Each row of a before or after table is a point. The points were changed in one or more steps. Then noise was added and the rows were shuffled. The steps act on columns, c1 being the first. Write out the steps. A step turns or swaps two columns, mirrors them in a line or flattens them onto one, adds a multiple of one to another, or multiplies or shifts one. Angles are multiples of 10 degrees, from the lower column toward the higher: turns from -170 to 170, lines from 10 to 170 but not 90. Use the fewest steps. Two steps may share a column if one is a turn and the other turns, adds or multiplies; they go together, in the order done. Otherwise the lowest column goes first.
In the rows, 100 means zero.

Before, 9 rows:
[138 102 103]
[99 80 122]
[86 106 123]
[84 96 115]
[97 80 59]
[70 50 98]
[84 108 104]
[110 109 108]
[68 108 9]
After, 9 rows:
[86 109 6]
[138 104 112]
[96 79 123]
[82 108 105]
[83 96 112]
[72 50 94]
[105 77 57]
[111 107 108]
[82 107 118]
Steps: turn c1 and c3 by 10 degrees

Before (10 x 9):
[102 85 140 91 152 149 69 60 45]
[98 92 129 126 124 143 121 114 73]
[84 145 56 42 90 73 96 143 136]
[89 142 83 83 141 71 39 157 119]
[88 114 103 142 53 83 117 73 124]
[97 180 106 59 93 108 62 150 144]
[115 102 141 117 133 99 134 67 113]
[153 37 134 108 132 129 75 88 84]
[108 81 164 104 99 89 110 93 65]
[143 150 83 134 55 61 145 88 101]
After (10 x 9):
[88 115 128 142 63 83 118 97 140]
[153 38 118 108 123 127 73 132 75]
[114 102 139 117 136 98 136 135 101]
[88 144 42 83 143 72 38 92 105]
[84 145 50 41 104 72 98 64 139]
[108 80 116 107 87 88 108 161 69]
[99 181 51 61 108 107 63 114 144]
[103 85 147 91 131 150 69 129 31]
[144 149 109 135 59 61 146 82 115]
[98 91 92 125 113 145 120 130 67]
Steps: turn c3 and c8 by 80 degrees; turn c5 and c9 by -20 degrees

Before (9 x 14):
[114 172 108 130 145 126 103 71 144 103 108 127 147 63]
[91 69 97 109 141 139 71 38 108 105 88 63 115 97]
[67 90 123 69 76 105 42 79 60 81 84 101 92 122]
[76 75 107 41 61 104 89 52 84 110 92 55 117 124]
[120 103 100 111 155 79 113 138 66 106 63 138 160 84]
[89 144 108 144 106 155 112 52 123 90 124 91 150 133]
[109 179 100 137 163 112 103 122 106 144 26 147 178 101]
[109 79 128 90 68 123 63 73 135 103 116 81 120 135]
[64 94 120 71 117 113 108 111 82 113 51 158 78 116]
After (9 x 14):
[123 82 108 41 64 55 117 155 105 85 95 102 70 91]
[112 100 100 108 158 141 103 55 107 67 143 78 64 155]
[99 142 103 145 104 93 32 130 96 117 78 157 44 108]
[119 73 95 109 140 66 135 178 106 104 104 139 84 110]
[82 171 108 127 143 128 16 102 104 139 104 124 88 158]
[132 91 126 71 75 104 157 142 85 60 93 104 91 77]
[138 181 97 135 163 154 30 49 137 104 166 114 40 148]
[87 81 126 83 64 79 142 146 103 138 91 124 65 85]
[160 94 123 76 116 154 101 87 116 87 115 110 112 68]
Steps: turn c1 and c11 by 140 degrees; add 1 times c2 to c7; turn c7 and c8 by -160 degrees; swap c6 and c12; swap c9 and c10; turn c13 and c14 by 140 degrees

Before, 10 rows:
[133 144 130 115 107 104 93 104 79 98 88 135 73 146 143 67 59 48 98 159 116 99 79 100 89 108 79 94 126 156 31 124]
[146 111 105 74 105 79 83 117 99 125 99 125 97 143 113 54 65 64 114 145 95 133 90 96 119 82 60 81 92 111 18 118]
[150 102 38 104 125 85 113 108 153 102 42 67 117 95 62 109 57 127 38 62 89 120 69 54 195 114 156 119 109 145 93 106]
[138 134 110 110 68 70 90 81 89 81 117 120 86 116 115 63 86 33 86 146 100 92 84 89 97 92 40 110 84 123 51 139]
[71 55 81 97 90 69 51 96 103 61 98 37 114 86 119 150 100 111 106 87 109 72 101 102 125 116 137 37 94 92 106 134]
[141 95 39 100 98 108 125 106 146 125 91 79 77 60 80 115 69 125 59 59 111 92 78 98 150 113 183 115 111 94 88 129]
[80 71 84 110 106 54 100 82 127 62 95 77 120 114 94 130 120 113 97 98 67 76 123 113 113 100 171 69 100 81 108 104]
[113 125 130 119 86 53 92 125 89 113 74 115 93 126 102 79 75 48 86 110 117 133 100 81 110 92 88 107 123 108 36 153]
[94 71 84 103 121 60 85 95 114 84 101 66 104 101 92 137 129 125 81 63 114 90 88 142 79 91 131 49 85 115 137 133]
[112 136 114 121 90 72 68 102 98 88 110 82 59 149 125 49 81 79 106 116 90 125 107 116 114 115 58 93 120 107 60 121]
After (10 x 32):
[60 56 83 95 93 80 47 98 101 61 97 58 115 84 122 153 101 108 112 91 110 64 101 102 126 103 144 45 96 99 106 86]
[143 98 37 98 96 92 123 110 144 126 93 92 75 57 76 118 71 54 120 97 112 92 77 103 155 73 188 115 106 96 94 94]
[132 144 129 114 109 94 94 107 84 97 86 140 70 145 139 62 60 93 49 116 114 101 78 98 89 157 74 96 132 154 36 117]
[125 132 112 111 68 60 94 83 90 77 122 133 92 121 113 66 85 88 34 102 96 88 87 91 98 142 28 111 83 125 48 115]
[100 133 112 118 91 68 69 102 99 89 108 87 60 149 124 46 84 106 77 81 92 124 109 118 114 123 58 92 117 104 57 100]
[132 101 108 75 105 61 82 116 102 126 98 126 100 143 112 53 67 118 61 123 96 125 91 96 119 131 46 82 92 119 21 111]
[63 68 86 112 105 64 102 81 123 64 93 76 114 113 89 131 117 97 112 117 66 77 122 117 114 98 170 68 97 82 110 87]
[95 123 127 122 81 48 88 126 94 111 77 134 97 125 108 80 72 84 48 110 118 134 96 80 105 106 85 103 120 110 30 111]
[141 102 38 108 122 62 113 106 152 103 45 75 119 98 62 108 53 38 124 89 88 121 68 54 194 75 163 122 112 148 91 89]
[78 75 81 103 121 65 85 94 112 82 97 83 105 100 95 135 126 80 129 106 119 90 86 141 79 60 134 49 84 117 139 92]
Steps: turn c1 and c6 by -20 degrees; flatten c12 and c32 onto the line at 20 degrees; swap c18 and c19; turn c20 and c26 by 60 degrees; turn c20 and c27 by -20 degrees

Before, 13 rows:
[78 92 96 64 130 121 91 144 99 111 119 47 109 84 92 117 119 72 101 90 63 151 125 90 114 91 89 97 83 106 86 145 57 52 68 110 78 105 147 95 114 122 70 110 90 151 121 95 124 124 58 112 141 53 89 119 140 111 55 86 74 85 90 123]
[148 93 130 100 83 125 130 150 124 124 133 116 86 104 96 113 76 70 122 112 85 130 126 125 119 113 113 82 95 132 136 97 75 57 44 98 62 102 113 123 113 71 89 93 69 82 121 111 100 95 71 96 142 119 104 104 126 80 112 93 146 147 145 112]
[123 106 129 115 119 111 129 156 116 69 101 116 77 111 80 135 94 80 113 106 69 90 103 141 89 104 107 106 124 136 147 94 102 95 44 117 73 109 96 82 102 62 98 80 78 77 123 137 89 95 102 121 145 121 106 65 89 78 108 112 157 129 117 92]
[122 78 117 108 98 91 99 119 93 105 69 106 89 117 121 66 115 107 77 134 77 96 83 126 86 97 93 97 120 109 106 90 131 68 89 60 97 80 120 81 96 71 92 90 116 111 134 86 84 126 123 103 115 93 94 48 79 100 111 88 115 116 90 64]
[102 96 125 69 95 100 92 107 106 91 90 106 81 113 125 91 119 120 66 142 112 76 96 100 90 75 91 101 120 100 121 137 80 67 49 81 106 72 108 70 77 73 104 114 110 86 112 83 87 126 123 126 127 114 109 58 95 110 107 115 124 104 104 90]
[96 128 103 82 116 68 78 91 121 148 97 61 66 63 131 112 41 53 119 46 98 114 132 68 133 157 84 79 66 49 91 177 54 79 77 94 112 86 140 139 66 115 59 129 88 137 118 124 146 79 91 72 92 58 150 129 141 66 49 66 79 53 100 139]
[94 86 120 68 137 71 72 108 87 94 48 116 81 93 138 63 89 97 90 114 114 84 96 96 81 77 84 82 100 94 90 129 112 99 88 72 129 86 79 93 82 101 103 87 136 111 114 79 114 78 129 84 97 102 117 91 90 101 100 122 105 98 98 114]
[99 92 130 89 103 86 119 117 78 95 66 115 60 111 90 55 114 132 84 112 118 89 86 94 82 87 110 93 94 108 95 122 134 96 86 83 120 97 109 87 80 75 102 99 129 100 104 79 89 107 147 150 95 115 95 59 92 121 97 129 108 105 105 93]
[126 61 127 93 96 140 120 133 135 104 120 112 58 93 64 109 110 64 136 106 56 109 82 138 103 91 110 113 102 107 139 95 105 80 78 93 64 105 121 99 140 98 103 90 88 64 130 121 107 104 73 123 153 123 98 83 107 60 136 95 139 107 100 91]
[115 93 110 85 101 96 123 114 79 112 76 100 111 114 115 115 124 91 74 135 85 99 79 123 100 73 89 113 120 95 134 119 108 85 89 72 90 81 113 89 111 91 98 80 96 75 115 94 100 121 117 130 101 99 71 75 80 143 102 143 131 78 109 79]
[69 126 105 77 113 62 99 109 117 129 65 88 19 95 117 60 71 59 91 89 128 112 133 95 98 105 83 86 100 69 85 144 85 79 93 95 117 88 109 115 75 83 75 124 139 125 143 124 99 69 118 79 83 117 110 112 91 77 93 96 94 97 96 119]
[74 93 75 87 136 114 114 117 90 130 117 59 89 69 104 120 121 105 109 120 66 113 97 96 128 91 105 55 86 84 96 129 71 55 41 106 47 87 142 77 108 133 102 107 85 121 108 88 92 124 55 121 138 61 78 110 121 114 41 118 94 97 93 82]
[80 121 96 79 119 73 88 128 100 124 79 101 60 122 156 63 95 127 79 88 112 81 103 63 95 112 77 82 84 76 101 156 91 80 103 63 124 81 128 102 73 86 69 88 132 111 140 87 116 62 133 90 89 108 140 101 71 110 95 85 107 89 95 125]
After (13 x 64):
[66 125 103 81 102 61 103 108 120 130 62 91 17 97 72 60 74 60 94 90 131 111 135 95 100 105 86 87 99 65 83 64 87 81 92 124 111 88 112 118 73 82 74 122 140 85 143 125 98 71 119 80 81 116 108 111 91 79 94 97 92 100 97 116]
[122 109 130 113 123 114 130 154 117 71 101 115 75 110 129 136 94 81 105 107 69 92 102 142 87 100 110 106 122 135 144 113 100 92 11 112 71 111 96 81 104 58 95 82 76 93 124 136 118 93 99 121 141 119 109 64 94 81 106 112 155 130 122 92]
[125 60 125 94 103 141 120 133 132 107 118 114 56 90 147 111 110 67 130 108 57 112 81 138 108 90 108 117 103 107 139 97 106 81 64 91 66 107 119 99 140 98 104 91 89 113 130 119 118 101 73 125 157 122 101 85 106 64 133 96 139 109 100 92]
[76 93 93 66 94 120 93 141 102 114 121 49 110 83 81 115 123 71 119 91 61 149 127 90 114 91 90 94 86 107 84 74 56 50 51 136 78 106 145 98 114 124 72 109 89 41 122 97 81 126 59 111 142 55 91 119 140 111 56 84 77 84 95 125]
[96 126 104 83 107 64 77 93 121 146 100 57 63 60 54 112 40 51 147 47 99 111 135 64 135 157 82 84 67 49 92 37 55 78 62 141 109 87 140 138 67 116 60 127 90 78 118 126 76 81 91 68 91 59 151 131 141 66 50 64 82 54 105 139]
[99 90 129 92 99 85 118 118 74 94 68 116 59 113 109 55 112 132 79 110 119 87 86 96 83 87 109 91 92 107 95 73 132 96 81 102 121 97 109 84 84 74 105 101 128 96 106 76 95 106 146 147 97 111 95 64 89 122 100 130 105 101 110 95]
[100 94 125 70 113 100 92 104 108 90 93 107 78 115 86 90 118 123 71 140 115 76 98 100 92 74 92 104 120 101 120 58 81 67 15 109 104 74 105 75 76 75 105 115 111 120 115 83 88 123 121 125 126 113 112 59 96 108 108 117 120 106 102 88]
[90 83 121 68 135 70 75 107 91 91 50 119 82 98 61 60 89 97 102 111 114 82 96 96 79 80 83 81 100 95 91 63 111 100 79 100 128 85 78 92 84 100 104 87 141 85 116 80 85 78 128 81 93 105 116 89 90 96 102 124 106 96 96 113]
[125 76 118 111 97 92 97 121 96 106 69 105 92 118 82 64 116 106 70 136 76 94 80 127 83 97 93 98 124 107 105 81 125 68 83 63 100 79 120 85 94 74 91 95 117 105 132 86 100 129 126 100 118 97 97 45 81 103 111 82 116 118 90 60]
[115 91 111 88 116 95 124 113 81 118 75 103 108 114 99 118 125 89 83 137 83 99 81 125 98 73 92 117 120 92 132 65 106 86 83 90 87 78 117 87 113 96 99 81 96 122 114 94 81 121 117 131 101 96 71 77 82 143 102 142 128 78 108 81]
[143 91 130 102 100 122 131 147 122 124 133 115 87 109 113 111 77 72 118 113 86 133 126 127 116 112 113 83 98 131 137 104 76 59 11 95 64 101 111 123 113 73 85 93 69 120 122 112 113 95 69 99 141 121 103 102 129 81 119 94 148 146 144 114]
[82 122 94 80 130 73 89 126 102 125 80 102 56 121 48 62 93 127 95 93 112 84 104 62 94 111 79 81 85 78 101 36 90 82 104 105 126 80 128 100 76 90 72 90 132 106 140 85 74 61 135 94 88 110 136 105 70 109 93 84 106 88 95 123]
[72 97 76 88 117 113 111 119 86 129 116 56 88 70 85 119 116 106 99 118 65 115 95 99 129 91 105 58 85 84 95 80 73 53 7 126 48 86 139 73 110 134 100 109 82 67 108 91 110 125 56 120 133 63 79 110 124 115 42 121 92 98 95 82]
Steps: turn c15 and c46 by 150 degrees; turn c5 and c46 by -40 degrees; mirror c19 and c49 in the line at 20 degrees; mirror c32 and c36 in the line at 70 degrees; multiply c35 by 1.6

Before, 9 rows:
[123 90 167 96 97 88 107 146 73 93 121 72 87 114 114 94 91 57 59 121 73 104 101 107 88 64 114 43 100 73 105 101 72 115 105 101 115 128 157 154 54 52 78 94 105 82 121 124 114 109 112 99 148 110 92 138 125 84 137 59 84 99 48 81]
[118 106 107 134 153 116 104 82 52 175 143 50 96 87 80 58 111 110 108 126 25 128 68 115 93 95 86 94 59 101 174 72 112 99 75 146 73 158 127 92 98 99 88 160 58 25 96 132 109 108 94 176 68 101 101 47 36 97 57 141 131 193 142 55]
[97 66 63 79 118 81 91 110 72 67 143 122 96 55 137 118 115 103 19 97 94 85 103 47 140 82 56 99 47 98 69 90 96 103 69 101 77 73 134 149 83 98 86 98 103 87 125 38 154 161 83 64 110 94 96 100 122 73 122 103 60 110 74 78]
[119 137 79 95 119 42 78 61 53 109 93 87 120 99 114 103 95 124 79 103 119 126 80 120 51 148 64 93 58 106 112 190 26 89 69 87 95 72 60 83 95 147 101 80 85 104 141 107 172 74 104 129 139 114 127 122 30 103 126 124 109 136 73 104]
[67 140 56 73 141 89 107 111 93 115 70 115 79 48 172 64 79 61 103 107 117 85 61 67 118 122 125 64 121 97 122 120 97 53 76 129 89 95 91 93 120 43 131 89 101 82 173 51 120 106 80 163 72 74 136 60 80 111 117 42 56 150 99 145]
[98 151 96 109 160 135 134 92 70 164 112 111 124 110 46 165 119 108 82 84 92 121 125 42 103 128 117 117 44 119 130 46 142 104 133 118 46 72 139 105 56 101 88 108 100 87 102 71 88 106 120 81 155 64 125 38 68 83 125 105 91 128 70 59]
[63 113 90 165 122 66 53 118 122 117 162 78 142 82 36 98 131 91 149 46 62 135 171 63 65 118 106 72 93 85 100 119 93 77 122 36 80 102 144 162 82 111 85 101 125 94 122 143 112 74 155 169 40 83 40 117 72 81 84 98 79 118 74 76]
[121 72 102 102 137 160 58 47 77 80 71 121 112 75 83 97 145 113 102 84 154 91 51 110 145 52 94 84 132 81 174 120 112 71 110 69 114 66 102 116 81 58 68 121 83 110 118 81 129 138 78 147 139 66 78 87 95 122 71 67 172 149 80 53]
[99 54 153 102 111 116 138 109 136 110 54 126 124 89 76 124 116 87 138 169 111 63 38 43 114 161 104 104 126 130 104 62 76 57 137 74 78 51 195 112 92 112 68 112 116 152 145 88 89 124 135 96 115 106 58 92 84 91 106 128 173 153 109 63]
After, 9 rows:
[123 89 169 94 96 87 108 143 71 100 121 71 87 110 113 94 89 131 60 120 70 103 103 107 128 63 114 42 100 71 104 102 140 117 107 102 115 127 138 155 49 50 77 94 104 82 79 125 114 109 112 100 148 110 94 136 123 84 138 60 85 96 47 79]
[101 150 97 109 160 136 133 91 69 40 109 112 122 109 46 166 119 108 84 84 91 121 127 41 144 127 115 117 48 119 128 46 58 104 132 117 47 72 126 104 54 102 90 111 101 85 120 72 88 108 119 81 154 65 125 38 99 84 125 105 91 129 69 58]
[66 115 89 165 120 67 52 121 120 77 165 75 141 83 37 97 131 104 147 47 61 135 173 62 119 118 107 72 93 85 99 120 111 79 123 35 80 104 130 159 23 108 85 101 124 97 83 143 113 76 157 167 42 82 40 118 80 79 84 97 77 118 76 74]
[124 69 105 101 136 161 58 51 76 114 71 120 114 77 87 96 145 92 103 84 153 91 49 110 134 51 95 86 133 84 171 122 86 73 112 68 112 67 104 114 130 59 68 122 84 110 73 82 127 138 80 148 139 65 79 88 85 121 68 69 172 149 83 54]
[96 65 65 78 119 78 94 110 72 122 144 121 98 58 136 118 118 95 19 97 95 84 102 45 130 81 59 99 46 98 68 90 105 103 70 101 78 74 124 150 124 97 86 100 101 86 66 39 154 161 85 65 112 95 96 102 105 74 123 104 60 109 75 78]
[68 139 56 73 142 86 106 113 93 60 72 113 79 47 170 65 79 135 101 106 117 84 62 66 90 123 124 65 119 96 119 117 115 52 75 129 86 95 95 94 143 43 129 92 101 82 33 50 120 108 80 164 73 72 135 59 86 111 119 41 57 149 98 146]
[98 55 156 102 111 117 136 109 136 73 56 127 127 89 75 125 114 103 138 172 111 65 39 45 136 163 106 102 125 131 103 61 128 57 135 75 81 51 166 113 79 113 66 113 118 153 62 91 90 124 137 96 115 107 59 91 90 92 106 130 173 152 108 62]
[118 109 107 133 151 115 105 82 52 30 145 47 95 87 80 57 111 96 108 128 25 127 69 118 92 96 86 95 61 102 174 69 86 97 75 144 72 158 120 92 99 100 91 157 57 25 129 132 109 108 93 179 69 98 101 45 74 97 58 142 129 193 141 57]
[122 137 79 94 119 44 77 60 50 75 94 88 121 99 115 101 96 53 80 103 120 123 80 120 68 151 63 95 57 109 113 189 164 88 72 87 93 70 72 84 61 148 99 80 85 105 66 107 171 73 104 130 138 116 126 123 37 103 125 125 109 136 72 102]
Steps: add 0.5 times c10 to c57; turn c10 and c47 by 160 degrees; turn c18 and c33 by -160 degrees; add -1 times c51 to c41; turn c25 and c41 by 40 degrees; multiply c39 by 0.7

Before:
[113 92 95 91 98 92 113 108 104 89 96 101 95 93 107 98 84 96 103 83 92 88 100 109 97 87 115 104 103 101 106 105 103 95 102 120 71 91 92 103 100 96 89 108 91 95 100 93 95 107 100 98 113 94 105 99 107 94 97 102 89 89 90 95]
[94 96 93 99 96 97 111 97 88 109 105 104 92 101 108 88 82 113 110 102 95 88 89 117 101 104 97 109 85 128 94 95 94 92 89 116 75 94 96 114 116 109 94 111 103 112 96 124 97 107 99 100 103 108 108 85 93 94 95 85 95 94 83 110]
[82 105 98 134 100 94 109 78 102 98 94 85 103 101 93 84 85 90 96 90 110 101 98 118 91 101 103 85 94 103 94 104 125 90 113 99 96 94 112 111 95 80 100 106 105 113 97 122 87 100 90 101 108 106 93 96 91 93 99 102 135 107 121 102]
[110 102 92 89 101 91 83 112 100 104 105 102 104 90 74 101 87 113 94 100 106 90 94 98 117 95 99 59 107 91 99 108 108 90 97 113 114 91 104 110 94 107 97 108 100 114 101 94 93 103 101 105 93 93 101 91 95 91 104 87 86 107 83 111]
[97 136 95 97 98 95 113 109 104 116 96 102 102 94 106 99 96 115 93 109 103 106 100 103 78 79 102 81 92 81 99 94 95 107 101 116 85 105 94 113 106 93 87 104 105 88 102 90 87 100 71 110 101 103 102 98 116 105 100 115 104 50 102 102]
[83 102 124 94 96 96 91 107 99 94 94 97 105 112 85 104 92 115 108 105 94 105 117 87 121 103 94 94 100 95 96 108 108 98 113 117 113 102 96 109 92 82 104 104 93 114 92 122 89 109 80 114 97 102 102 97 98 106 97 93 128 98 123 108]
[91 95 94 94 105 96 97 97 102 87 106 103 92 112 102 98 107 114 107 82 103 102 96 95 117 75 104 80 97 87 124 108 102 118 5 127 103 90 106 85 100 90 105 108 98 111 102 104 106 129 88 113 90 100 99 59 94 110 102 83 99 105 85 103]
[82 103 92 105 100 78 112 106 85 100 97 95 92 86 91 102 82 112 91 107 92 90 105 100 116 96 110 94 103 105 93 97 102 93 112 85 111 101 93 114 100 123 100 112 105 112 93 112 110 101 86 108 101 95 109 86 125 105 106 86 89 99 105 110]
[91 95 103 93 97 77 107 92 104 99 98 104 114 96 93 86 99 100 91 105 117 89 89 105 112 104 100 111 105 94 93 81 94 99 109 68 91 115 110 52 94 80 89 103 102 101 102 87 120 114 98 107 93 93 108 87 104 98 76 100 98 105 94 100]
[81 107 130 100 99 101 98 101 106 119 101 95 106 80 109 88 81 113 99 106 94 104 104 114 117 106 117 91 104 85 128 108 108 130 98 123 104 94 103 102 123 77 91 99 86 114 88 89 88 100 95 108 118 94 100 90 115 97 98 84 89 106 96 102]
[133 89 96 92 100 99 73 98 105 116 103 79 105 82 93 101 120 98 98 97 94 72 86 114 111 98 107 102 100 99 104 104 94 99 99 92 83 102 96 103 95 85 105 112 79 115 102 115 130 106 96 105 99 104 87 99 93 97 105 100 88 105 97 97]
After, 11 rows:
[94 96 94 99 96 97 111 97 151 109 105 104 92 101 108 88 106 112 108 104 95 88 89 117 101 104 96 109 111 127 94 95 94 91 89 116 75 94 96 114 117 109 94 111 112 112 97 125 97 108 99 100 103 107 108 85 93 94 95 25 95 93 82 110]
[91 95 94 94 105 96 96 97 85 87 105 104 92 112 102 98 97 114 99 64 103 102 96 94 116 75 104 80 107 87 124 108 102 119 5 127 103 90 107 85 100 90 105 108 104 111 102 103 106 128 88 113 90 100 99 59 93 110 102 23 99 105 85 103]
[110 102 92 89 101 91 83 112 122 104 105 102 104 90 73 101 110 113 97 100 106 90 94 99 117 95 99 58 93 91 99 108 107 91 97 113 114 91 104 111 94 107 97 108 95 114 101 94 92 103 101 105 93 93 101 91 95 91 104 27 86 107 83 111]
[83 103 123 94 96 97 92 107 114 94 94 97 106 112 85 104 106 115 96 110 94 106 117 87 121 103 94 93 110 94 96 109 108 98 114 117 113 102 96 109 92 82 104 104 99 114 92 123 88 110 80 114 96 102 102 98 98 106 97 34 128 98 123 108]
[81 107 130 100 99 101 98 101 119 119 101 95 106 80 109 88 118 114 97 112 94 105 104 114 117 107 117 91 106 85 129 107 108 130 97 123 104 93 103 102 123 77 92 98 87 115 88 89 88 100 95 108 118 93 100 90 115 97 99 23 89 106 96 102]
[133 89 96 92 100 99 73 98 58 116 103 79 105 82 93 101 88 98 101 94 94 72 86 114 110 98 107 102 112 98 104 105 94 99 99 91 83 102 96 103 95 85 105 112 83 115 102 115 131 106 96 105 99 103 87 99 93 97 104 40 87 105 97 97]
[83 105 98 134 100 94 108 78 119 98 94 85 103 101 94 84 113 91 107 80 111 101 98 118 91 101 104 85 96 103 94 104 125 90 113 99 96 94 112 111 95 80 100 106 103 113 98 122 87 100 90 101 107 106 92 96 92 92 99 42 135 107 121 101]
[114 92 95 92 98 92 113 108 118 89 96 101 95 93 108 98 115 96 96 66 92 89 100 109 98 87 115 104 106 101 106 106 104 95 102 120 71 91 92 103 100 96 89 107 94 94 100 93 95 107 100 98 113 94 104 99 107 94 97 42 89 89 90 95]
[92 95 103 93 97 77 107 92 94 100 98 104 114 96 94 86 103 100 100 110 117 88 89 105 112 104 99 111 91 94 93 81 94 99 109 68 91 115 110 52 93 80 89 103 95 101 102 87 120 113 98 107 93 92 108 87 104 98 76 40 99 105 94 99]
[97 136 95 98 98 95 112 108 99 116 96 103 102 94 106 99 106 115 111 118 103 106 100 103 78 78 102 80 96 81 99 94 94 107 101 116 85 106 94 113 106 94 87 104 103 88 103 90 87 100 71 111 101 103 102 98 116 105 99 55 104 50 102 103]
[82 103 91 104 100 78 113 106 158 100 97 95 92 86 91 101 104 112 102 114 92 90 105 100 116 96 110 94 90 105 94 97 102 93 112 85 111 101 92 114 100 123 99 112 98 112 93 113 111 101 86 108 101 96 109 86 125 105 106 25 89 99 105 110]
Steps: turn c9 and c17 by 140 degrees; multiply c9 by 2.5; turn c19 and c29 by 120 degrees; turn c29 and c45 by 40 degrees; multiply c20 by 2; shift c60 by -60
